Each row of a before or after table is a point. One or more steps were done to the points. Then noise was added and the rows were shuffled. The steps act on columns, c1 being the first. What was done? A step turns or swaps two columns, mirrors them in a line or flattens them onto one, adds a multiple of one to another, or multiplies or shifts one. Angles are multiples of 10 degrees, from the lower column toward the higher: turns from -170 to 170, lines from 10 to 170 but not 90. Use the fewest steps. Two steps may share a column if one is a turn and the other turns, adds or multiplies; they go together, in the order done. Otherwise the lowest column goes first.
In the rows, zero is written as 128.

Before (10 x 3):
[[145  90  85]
 [ 74 144 108]
 [161 115 131]
 [121 140 143]
 [168  94 126]
 [123 152 151]
 [136 135 106]
 [ 98 128 142]
 [122 125 143]
 [117  91  97]]
After (10 x 3):
[[ 24 109 145]
 [146 105 133]
 [194 128 114]
 [116 143 127]
 [114 140 141]
 [119 151 149]
 [163  86  91]
 [108  92  92]
 [211 124  95]
 [ 67 146 129]]
Steps: multiply c1 by 2; swap c2 and c3

Before, 12 rows:
[[ 95  76 145 105 122 165  88 119]
 [151 137 140 146 147 149  96  87]
 [135  94 114 104 117 105  86 132]
 [172  66 102 152 146  84 165 125]
 [ 84  67 121 184 123 110 138 155]
 [ 77 154 103 117 138 169 119 157]
 [ 95  66 104 161  61 158 138 160]
 [121 129 137 139  70 127  98  70]
 [173 113 149 156  97 101 113 134]
 [105 113 147 150  80  89 160  81]
 [120  79 169 149 127 152 108 110]
 [150 111 119 144  86 169  92  99]]
After, 12 rows:
[[100 126 125 144 146 105  95  89]
 [156 135 128 148  81 167 163  79]
 [136 179 130 146 126 116 109 110]
 [ 84 185 128 149 150 181 167 127]
 [163 189 125 159  64 113 134 160]
 [173 184 131 183 123 156 135 155]
 [162 184 131 106 118 103  91 120]
 [108 151 125 145  86  89  97  98]
 [134 126 129 140  65 125  95  68]
 [179 111 127 116 140  83 119 156]
 [ 82 138 128 155  98 158 113 130]
 [125 156 129 101 113 151  85 132]]
Steps: multiply c1 by -1; turn c2 and c6 by -170 degrees; multiply c3 by 0

Before:
[[123 123 164 123 103 107 120 165 107  95 123 147]
 [124 152 137 115 102  99 130 144 160 122 105 187]
 [136 138 120 167 116 210 165 114 133 121 110  75]
 [160 129 193  97  89  88 114 126 132 138 101 151]
 [ 83 123  91 185 116 137 120  11 113 119 130 143]
 [ 89 127 120 121 102 174 171 104 131  98  77  83]
 [112 117  98 152  90 159 148 121 104 155  87 101]
 [139 124 169 104 152 115 118 140 111 136  86 172]
 [112 133  78 111 101 200 171  87 106 122 136  87]
 [104 124 192 123 102 130 147 137 122 151 118 171]
 [104 127  97 167 130 103 182  55 115 126 132 122]]
After:
[[ 99  74 191 124 104 129 146 137 122 154 116 172]
 [104  77  96 166 130  99 182  55 116 128 132 125]
 [ 91  75 119 124 103 175 173 107 131  99  77  83]
 [161  79 193  96  88  89 117 127 133 135  98 151]
 [110  66  97 154  90 159 146 123 104 155  86 101]
 [ 84  74  91 185 118 137 119  10 114 118 133 146]
 [137  89 119 166 115 211 166 117 129 121 111  75]
 [126 101 135 117 105 100 127 142 160 122 107 189]
 [112  83  76 108 102 200 172  88 105 122 133  86]
 [124  71 164 125 104 108 120 167 108  96 125 147]
 [140  73 170 102 150 117 119 141 111 134  86 169]]
Steps: shift c2 by -50

Before (12 x 24):
[[162 135 168 136 125 133 109 122 140 117  99 115 169 110 138 132 113 100
  124 161 153 151 111 136]
 [ 94  84 161  99 176 162 164 124 162 157 143 149 110 101 112 116  91 115
  147 137 140 126 127 175]
 [135 143  89  93 149 153 132 166 151 106 139 130 103 113 137  99  83 157
  114 147 125 147 116 161]
 [166  72 111 138 157 127 123 137 158 163 147 126 132 158 136 128 122 138
  140 148 124  87  90 134]
 [ 96  93 125 163 171 104 126 171 144 105  85 140  85 111  89 165 136 170
  125 182 150 111  79 156]
 [138 117  89  92 138  91  88  96  86  96 137  99 133  85  88 101 153  88
  103 135 148  79  95 109]
 [137 150 151 137 127 112 143 102 168  79 130 119 150 132 101 132 100 114
  125 162 104 121 155 165]
 [100 124 113 168 175 149 153  92 133  89 118 104 161 117 171 147 157 147
  149 141 111 158  99 119]
 [101 126 134 137 119 135 127 153 109 131 102 127 143 157 169 188  99 137
  134 150 157 117 106 120]
 [170 150 111 115 104 102 114  94 133 122 123 173 117 113 167 167  83 144
  133 185 108 113  76  96]
 [140  85 151 120 139 161 125 132 176 165 136 106 152 152 167 125 151 168
  126 101 121 149 161 109]
 [108 154 147 114 146 137 159 110 104 112 124  98 120 124 112 165 127  96
  134 108 121 151 124  93]]
After, 12 rows:
[[ 94  86 157  99 175 161 163 125 163 186 146 151 103  98 116 105  92 118
  147 135 142 128 130 177]
 [137 118  89  90 137  92  85  95  83  66 137  96 138  82  86  75 154  90
  107 136 151  79  94 106]
 [168  73 111 137 155 129 126 137 155 199 144 124 134 160 136 127 122 134
  139 148 126  85  90 136]
 [100  93 120 160 175 105 125 172 144  82  86 136  83 114  86 204 139 169
  126 181 151 109  79 159]
 [ 99 128 120 171 175 149 154  89 135  51 122 104 160 118 171 163 159 147
  146 144 108 159  99 117]
 [ 96 127 135 136 116 133 128 156 110 132 100 125 141 156 167 244  96 138
  136 152 156 120 104 122]
 [141  84 153 122 139 160 125 127 175 201 135 104 152 152 163 123 149 170
  125 101 123 150 159 108]
 [136 151 154 137 128 112 143 102 168  27 130 124 146 133  96 133 100 109
  126 161 103 125 154 167]
 [137 142  85  92 151 153 136 163 148  82 138 130 109 110 138  68  80 156
  117 146 125 147 120 160]
 [102 153 146 116 148 136 160 111 101  96 122  96 117 127 114 201 125  95
  132 106 124 150 125  95]
 [169 151 110 115 107 103 116  98 134 115 125 176 122 113 168 206  85 143
  131 182 109 114  77  96]
 [166 134 175 136 120 131 109 123 142 107 100 117 160 109 140 136 112 100
  124 162 156 149 112 136]]
Steps: turn c3 and c13 by -10 degrees; multiply c10 by 2; multiply c16 by 2

Before (12 x 64):
[[140 178 191  95  99  89 103 155  68 141 103 104  91 108 108  72  99 140
  138 158 182 118 189 112 188 154 139  95 129  95  91  97 148  71 158 120
  131 192 102 146 107 174 108 129 149 178  83 125 108 102 157 117 131 117
  149 116  99 124 117  95 186 129  91 150]
 [105 191 155  80 112  76 125 151  71 124 108 107  72 171 101 106 162 128
  122 144 120 124 149 107 143 159 129  90 125  93 104  91 112 106 112  77
  167 164 102 127 152 155  75 127 153 193 103 109 126  96 118  86 141 131
  132 143 125  96 169 110 120 107 111 129]
 [101 142 124  89 116 105 126 163 120 164 114 130  68 134  98  80 132  95
  141 116 171 153 120 116 153 140 157 120 158 104 125  96  92  88  96  71
  170 171  86 180 124 108  99 139 131 165 126 124  93 126 105  96 117 113
  122 125  79  89 106  94 144  94 130 101]
 [161 137  56 125 137 104 132  98 178 123 152 135  91 115 168 128 185 113
  119  67 132 131 127 202 113 100  98 131 136 131 161 170 107 147 106 140
  128  88 184 137 184  91 116 131 126  92 118 168 120 148 124 168 109 171
  108  77 167 128 113 104 101 207 204  70]
 [154 110 136 137 171 185 174  77 109  89 119 142 140  85  96 149  65 144
  158 159  91 131  94 147 116  88 107 136  76 177 134 148 144 171 173 125
  114 115 101 100 169 101 172  86 147 106 128 105 153 136 140 124 137 133
  140  42 136 141 118 171 134 108 156 165]
 [141 140 121  81  94 119 121 138  87 142  88 118 123 124 119  93 179 122
  137  84 131 179 167 111 161 165 128 110 171 124 127  98 122 149  71 103
  179 120 134 163 140 163  91 166 121 138 116 123  72 116 109 140 121 133
   86 144 111 103 156  74 160 121 141  80]
 [153 112  86 124 158 135 117 102 163 146 121 123 149 128 183 141 164  80
  118  75 107 112 156 185 130 104 134 149 179 118 134 111 119 138  84 108
  129 140 152 138 200 102 132 126 110 109  98 112 149  86 121 163 103 170
   92  99 121  94 123 110 107 176 141  94]
 [ 86 178 120 133 114 118 128 152  92 129  94 104 106 127 103 115 106 167
  145 146 153 112 137 105 221 167 156 116 110 129 112  68 131 128 161  77
   99 175 103 132  97 154  84 150 151 159  77 107  85 103 149  97 135 121
  148 175 118 115 106 133 139 134 117 150]
 [175 100 157 176 182 144 196  81 139  78 187 132 147  85 126 176  93 166
  123 154  84 115 122 177 124  95  97 193  95 152 146 158 157 142 153 159
   88 130 124  83 126  74 182 118  94 107 126 145 163 124 111 146 157 111
  115 110 167 174  92 143  89 118 143 126]
 [131 122  66 136 153 124 187 100 147  97 140 139 141 156 177 139 160  70
  137  65  88 126 157 170 128 102 141  78 158 106 160 117 147 131  77 152
  149  96 160 148 147  94 152 135 133 138 151 156 120 133 137 138 128 167
   76  80 132 119  94  99 115 175 187  99]
 [ 74 150 181 130  87 105 112 134  80 130  95 127 106 122  89  77 110 148
  155 175 171 142 125 120 167 111 167 117 159 114 115 115 120  90 160  98
  131 153 115  98 142 180 100 137 174 189 117  72  96  96 119  78 191  98
  126 165 106 111 125 114 177 123  99 127]
 [163  75 128 114 182 159 177  86 160  79 171 159 158  81 129 159  85 132
  129 148  80  45  94 154  62  79 111 139 109 158 173 123 133 151 128 116
  114  74 177  80 157  94 192 127 123  86 107 166 138 109 131 158 107 107
  120  80 175 136  89 138 118 142 190 125]]
After (12 x 64):
[[143 140 121  81  95 120 120 139  87 141  89 118 139 125 118  93 179 121
  139  86 131 179 108 111 162 158 129 110 172 122 126  98 121 148 187 102
  180 118 136 162 141 161  92 167 120 137 116 123  72 115 109 123 119 134
   86 143 113 103 157  76 160 164 142  79]
 [139 177 190  94 100  89 102 154  69 142 103 104 118 105 107  72  99 140
  137 158 182 119  89 114 189  90 142  95 128  94  91  95 168  72 136 119
  131 176 100 146 108 174 109 128 150 178  84 126 108 103 156  91 132 116
  150 115  97 123 119  94 188 175  89 152]
 [155 109 135 137 171 188 176  78 107  92 119 143 124  86  96 149  65 144
  158 160  91 131 167 147 114 111 107 136  75 177 134 147 129 172  70 124
  114 128 101 102 169 100 172  87 145 107 126 104 152 138 139 141 137 134
  141  42 137 140 118 171 132 116 157 164]
 [163  75 129 113 181 158 177  86 160  80 172 159 157  80 128 161  85 132
  128 150  79  45 140 154  63 152 109 139 109 158 173 122 104 149  85 116
  113  99 176  81 156  93 191 128 122  86 107 167 138 111 130 158 108 107
  119  79 176 136  88 139 118  95 191 126]
 [ 86 180 119 134 113 117 129 152  92 128  94 104  97 125 103 114 106 168
  146 145 153 113 120 105 221  80 154 116 111 131 111  68 153 128 145  77
   98 157 103 133  96 153  85 150 150 160  77 108  85 103 148 107 135 123
  147 177 118 115 108 132 137 132 118 149]
 [154 112  87 123 157 134 119 102 162 145 120 121 163 128 183 139 164  80
  118  76 107 112  74 186 131 178 134 148 178 118 135 112 129 139 128 109
  129 130 151 139 201 100 133 127 111 108  98 113 149  87 122 149 103 171
   91 100 121  93 121 111 107 118 141  96]
 [159 137  56 126 138 105 134 100 176 123 153 137 166 116 168 127 184 113
  121  66 133 131  69 201 113 161  98 131 136 131 162 171 101 148 115 141
  127  94 185 136 185  89 116 132 127  92 117 167 120 148 123  94 111 172
  107  77 167 130 112 107 102  75 204  69]
 [100 144 124  90 117 106 125 165 119 164 115 131  97 134  99  79 132  95
  143 117 171 153 160 115 151 150 158 120 158 102 127  96 133  88 153  70
  170 135  87 178 124 108  99 139 132 161 125 125  92 126 106  68 117 113
  123 124  78  89 107  92 143 142 129 102]
 [174  99 158 175 183 146 197  82 141  76 188 132 146  85 125 178  93 165
  123 154  84 116 140 178 125 123  99 193  95 152 145 157 141 141  87 158
   87 144 122  82 126  74 181 119  94 107 125 145 160 124 112 147 158 113
  115 109 167 173  92 145  89 129 142 126]
 [131 122  65 136 153 124 186 101 146  96 140 138 136 157 175 140 158  72
  136  65  89 128  73 171 128 185 141  77 157 107 159 117 121 131 131 153
  148 120 160 148 147  94 152 136 132 137 150 156 118 132 137 141 129 167
   77  79 132 120  93  99 115 119 187 100]
 [106 192 153  80 114  76 125 152  71 123 107 106  87 170 101 106 162 130
  121 143 122 125 129 108 143 127 128  91 126  96 105  90 139 107 162  77
  168 140 102 126 154 155  75 127 154 192 102 110 126  96 118  73 140 132
  132 143 127  96 170 111 119 158 111 129]
 [ 73 149 183 130  86 107 112 135  80 131  96 128  77 121  89  76 111 149
  157 175 171 141 135 120 167 108 168 117 161 114 115 114 137  90  97  97
  131 138 115  97 142 180  99 137 173 189 118  71  96  97 120 105 192  97
  127 164 107 111 125 114 177 129 100 128]]
Steps: swap c13 and c52; turn c23 and c62 by 130 degrees; turn c26 and c35 by 120 degrees; flatten c33 and c38 onto the line at 50 degrees

Before, 8 rows:
[[131  96 152 104 139 125  57 139  54 195 146 161 165 163 109 110 126 130
  132  79 125 101 157 100 106 108 116 155  82  84 139 127 179 150 117 155
  103 110 143 133  89 146 167  97 127 170 150  96  69 128 156 150 106 123
  137 124  85 122  71 119  93  99 145 136]
 [142  71 136 185 141 122 110  83 120 101 144 144 170  66 172 137 106 130
  172 114 143 147 139  82 102 131 141 129 168 150 113 149 103 143 118 147
   75 123 136 142 128 158 199 136 158  44 117 132 153 173 135 193 148  84
  206 126 107 134 194 147 111 102 153 122]
 [167 156 113  77 155 154 121 142 194  82 109 101 168 118 175 146 150 145
  106 114 161  59 122 113 113 112 147 131 117 122  93 146 132 149 158 103
  173 130  90 143 139 100 154 147 127 133 154 111 151  73 130 108 111 104
  134 136 115 143 129  92 126 121 154 121]
 [135  98 214 103  69 142 143 105 150 151 146  80 135 142 137 145 105 142
  114 114 108 130 183 135 162 150 106 105 137  94 132 187 153 180 142 132
  133 130 149 114 101 113 114 177 143  90 175 163 200 162 138 100 124  96
  194 118 135 117 149 185 133 102 107 143]
 [167 139 128 142 126 142 118 115  99 118 123 162 120 124 122 130 135  83
  120 110 117 155 131  68 178 128  95 125 135 125 112 143 125  83 110 155
  174  99  80 132 139 129 164 167 131 172 114 129  88  96  95 129 119 103
  112 134  46 131 138 135  64 182  76 153]
 [159 148  72 110 131 154 171 124 121 177 156  86  95 103  97 133  94 136
  109 102 147 133  92 128 133  84 102 165 200 122 115 160 175 109 193 151
  141 118 112 153 114 120 138 135 117 112 157  50 160 147 186 136 151 146
  102 119  73 135 147  90 161 159 130 125]
 [159 123 122 209  84 148  99 100 130 125  89 146 118 134 145 118 124 117
   96  86 169 178 149 195 119  43 115 131 159  80  96 108 161 117  87  96
  125  83  63 206  77  89 118 124 161 122 183 155 150 115 171 125 112  92
  114  64 152 163 150 141 135 186  61 107]
 [140 102 128  76 173 134  91 117 117 118 137 117 159 100  47  96 147 131
  155 129 103 159 151 129 140  91 105 139 127 181  92 158 119 140 148  99
   98 115 118 127 136 167 155 154 142 135 140 134 131  55 141 143 143 144
  110 163 125  96  95  93 102  74 105 138]]
After (8 x 64):
[[137 103 130  74 177 132  90 115 124 119 145 116 162 102  52  93 149 133
  158 132 101 158 152 127 147 108 107 138 126 184  93 156 119 145 117 103
   99 114 115 126 134 200 149 154 147 133 139 132 130  57 136 143 140 140
   92 162 127  99  94 159 103  74 107 137]
 [169 139 127 141 127 146 122 112 106 117 124 166 120 123 123 132 135  80
  119 116 117 153 133  69 178 109  93 128 133 126 117 144 124  83 139 157
  178 102  84 129 134 129 169 162 129 174 111 128  89  93  98 130 116 106
  128 131  51 127 137 131  63 179  71 160]
 [158 125 123 202  85 150  98  95 126 124  91 139 121 131 147 121 123 120
   92  91 170 185 151 196 121 118 115 130 159  75  99 109 163 119 142  95
  124  86  66 207  78  46 121 127 166 119 183 159 155 117 171 125 111  89
   39  64 148 168 151 133 139 190  58 103]
 [148  68 138 187 140 121 110  83 116  99 145 147 173  70 178 136 102 128
  174 115 141 141 140  85 101 205 144 131 161 154 110 142 101 145 134 144
   74 125 134 140 121 187 195 135 155  42 112 125 153 173 137 188 146  87
  124 124 111 139 192 113 108 101 155 123]
 [131  94 216 103  63 146 139 106 155 151 146  78 139 135 136 143 107 139
  113 110 111 132 185 131 165 191 107 106 136  94 131 186 153 177 129 130
  133 133 147 116 102 100 117 175 144  89 177 167 195 162 135 109 127 101
  149 116 135 117 145  72 130 101 109 142]
 [164 157 110  77 158 149 124 144 196  82 109 104 167 116 177 145 152 146
  107 112 162  63 127 116 115 136 148 134 123 126  97 142 129 149 117 102
  169 128  90 143 136  72 152 147 124 130 158 112 150  73 138 109 110 105
  110 140 119 142 133 144 130 119 154 118]
 [131 100 149 100 137 129  56 141  51 191 145 157 166 164 106 111 126 130
  134  77 130 100 153 101 109 140 118 155  81  77 145 130 182 150 137 157
  105 111 140 133  90 159 170  92 128 171 152  94  66 126 157 148 109 119
  108 120  84 120  73 139  95 100 148 140]
 [159 149  73 108 127 152 171 123 118 180 154  86  99 101 101 137  94 137
  108 101 148 139  94 133 133 102 100 165 196 128 114 158 175 106  97 150
  138 121 108 154 112 111 145 131 122 112 162  45 163 147 190 139 149 144
   84 117  70 131 151 143 156 161 129 126]]
Steps: swap c26 and c55; turn c35 and c60 by -160 degrees; multiply c35 by 0.4; multiply c42 by 2
